Rows are points. Each copy is the shape, with its points in the same order, turned, moved and blurred by noise. Some copies are also mirrored. Which?
In the rows, 128 means zero.

Shape, 7 rows:
[[104 150]
 [150  89]
 [125 102]
 [173 142]
 [121 148]
 [143 141]
 [154  98]]
Copy 1:
[[105 143]
 [148  81]
 [144 108]
 [ 92  80]
 [104 126]
 [ 99 102]
 [141  80]]
Copy 1 is: mirrored
Copy 2, 7 rows:
[[132 104]
 [ 98 170]
 [102 137]
 [158 158]
 [143 116]
 [146 139]
 [109 164]]
Copy 2 is: mirrored
Copy 3:
[[111 158]
 [133  82]
 [116 104]
 [175 125]
 [127 150]
 [145 135]
 [141  87]]
Copy 3 is: only turned
Copy 4 (7 x 2):
[[ 93 122]
 [171 132]
 [146 141]
 [150  78]
 [108 111]
 [128  99]
 [168 125]]
Copy 4 is: mirrored

Shape:
[[128  79 121]
 [124 157 162]
 [135 136 120]
 [106  89  76]
 [139 121 106]
 [ 99 166 126]
 [134 159 127]
 [177 141 134]
 [ 97 151 133]]
Copy 1 (9 x 3):
[[144 151 166]
 [103 101 112]
 [140 126 119]
 [189 123 172]
 [157 135 134]
 [139  78 109]
 [135 112 101]
 [127 155  96]
 [133  80 129]]
Copy 1 is: only turned
Copy 2 (9 x 3):
[[102 110 156]
 [139 177 118]
 [137 136 118]
 [ 89  82 107]
 [133 111 120]
 [125 162  78]
 [149 149 104]
 [175 137 143]
 [109 162  97]]
Copy 2 is: only turned

Shape (10 x 4):
[[146 109 183 158]
 [116 147 126 107]
 [111 164 131 118]
 [100 154 141 144]
 [130 117 125 166]
 [107 144 107 142]
 [119 105 166 171]
 [109 143 111 143]
 [ 83 143 114 109]
 [140 115 169 189]]
Copy 1:
[[191 114 165 123]
 [126 149 117 124]
 [130 153 109 106]
 [137 133 124  90]
 [153  89 126 118]
 [123 112 106 108]
 [163  94 161 103]
 [124 116 106 112]
 [ 93 138 119 110]
 [192  90 152 101]]
Copy 1 is: mirrored
Copy 2:
[[117 172 157  86]
 [142 138 105 144]
 [135 141  86 134]
 [140 141  95 104]
 [120 116 132  89]
 [138 108 101 115]
 [142 148 145  74]
 [139 111  99 113]
 [169 116  92 140]
 [113 146 147  56]]
Copy 2 is: only turned
Copy 3 (10 x 4):
[[ 93 117  67 149]
 [147 150 126 134]
 [136 165 130 146]
 [112 151 131 159]
 [ 89 121 123 124]
 [114 143 152 130]
 [ 84 104  99 155]
 [113 144 146 132]
 [149 139 159 147]
 [ 64 117  87 149]]
Copy 3 is: only turned
Copy 4:
[[ 76 122 124 180]
 [124 139 109 108]
 [123 123  95 108]
 [121 121  80 135]
 [135 129 117 171]
 [152 132  95 133]
 [ 99 133 101 189]
 [149 132  97 136]
 [141 159  82 108]
 [ 98 111 112 201]]
Copy 4 is: mirrored

Shape (10 x 6):
[[112 164 150 153 119 133]
 [138 157  94 143 144 103]
 [130 141 149 154 143 129]
 [151 129 108 104 121 137]
 [138 125 126 131  90 143]
 [100 155 123  80 158 113]
 [159 136 132  92 156 140]
 [107 166 134 115 129 139]
 [110 111 147 105 104  62]
 [150  65 118 174  90 180]]
Copy 1:
[[136 149 140 100 149  89]
 [155 145 176 126 133 136]
 [139 156 133 126 163 110]
 [157 114 125 123 125 149]
 [147 131 109  96 127 140]
 [115  92 164 158 117 109]
 [161  98 129 158 145 137]
 [138 113 145 113 125  97]
 [ 70 118 150 106 146 155]
 [159 197  56 107 118 157]]
Copy 1 is: only turned
Copy 2 (10 x 6):
[[105 115  87 112  96 118]
 [105 105 136 128 133  82]
 [126 127  89 124 117 110]
 [108 146 155 132 130 129]
 [125 145 141 106  97 137]
 [ 54 125 113 124 162 128]
 [ 93 164 120 156 146 128]
 [ 80 119 104 127 116 134]
 [ 86 168 115  50 138 103]
 [205 137 149 102 107 160]]
Copy 2 is: mirrored
Copy 3:
[[133 170 132 149 119 107]
 [146 113  98 161 122 129]
 [144 145 134 130 108  97]
 [117 108 130 124 157 122]
 [ 92 134 149 132 137 118]
 [183 141 132 130 166 154]
 [150 113 124 102 165 103]
 [148 160 137 146 154 123]
 [127 150 131  91 107 185]
 [ 65  90 196 133 102  82]]
Copy 3 is: mirrored

Shape, 14 rows:
[[133 147 138 134 144 148  98 168]
 [118 118 119 111 146 157 119 140]
 [153 148 149 104 152  40 130  92]
 [149 130 121 126 156 147  98 162]
 [144 150 154  83 149 164 126  39]
 [134 114 138 123 145 139 131 167]
 [152 110 102 143  89 147  44 157]
 [152 155 132 115 138 148 135 143]
 [155 116 157 148 161 150 129 133]
 [132 134 128 140 121 121 139 155]
 [151 144 113 132 162 144 135 148]
 [142 138 134 147 158 127 136 152]
 [106 133 109 154 127 161  92 156]
 [144 116 201 140 136 142 100 142]]
Copy 1, 14 rows:
[[159  96 114 169 128  97 140 141]
 [154 120 128 114 122 101 150 137]
 [115 204 177 190 159 126 130 111]
 [147 113 111 154 128  85 143 132]
 [127 137 207  95 181  82 106 158]
 [157 103 126 135 117 113 149 105]
 [126 117  61 146  81  92  89 162]
 [123  96 148 151 142 103 148 133]
 [155  99 138 138 156 101 116  92]
 [133 111 124 149 124 146 141 114]
 [122 105 123 142 151 100 158 118]
 [140 111 120 160 157 116 148 107]
 [156 103  84 132 128 127 138 158]
 [180 100 150 158 127 111  82 115]]
Copy 1 is: mirrored
Copy 2:
[[ 88 148 113 127 118 110 158 120]
 [108 145 150 134 153 105 144 139]
 [166 124 123  51 106 158  86 117]
 [ 80 154 120 127 134 108 136 132]
 [113 112 211 113 155 150  92  85]
 [123 158 113 139 138 111 144 128]
 [ 53 132 125 160  80 118 123 189]
 [112 123 124 131 135 105 131 104]
 [101 151 118 136 159 152 133 113]
 [128 119 102 132 125 122 151 137]
 [ 97 130 110 118 158 108 138 118]
 [112 136  99 113 145 129 151 119]
 [ 78 126 131 139 123 117 181 157]
 [108 175 124 149 110 169 137 106]]
Copy 2 is: mirrored
Copy 3:
[[103 124 112 161 158 126 174 127]
 [104 131 111 122 127 157 166 131]
 [127  73  94 154 109 120  59  97]
 [119 114 106 152 143 137 181 116]
 [103 102  43  73 161 180  99 128]
 [131 141 111 154 127 137 160 132]
 [120 124 167 117 182 128 190  71]
 [111 130  77 135 140 119 154 126]
 [155 119  98 142 156 137 151 154]
 [119 139 119 142 126 104 139 132]
 [121 109  85 139 127 116 171 139]
 [127 111 103 154 131 113 151 148]
 [ 92 127 147 129 153 127 181 143]
 [147 142 108 163 192 158 125 140]]
Copy 3 is: only turned
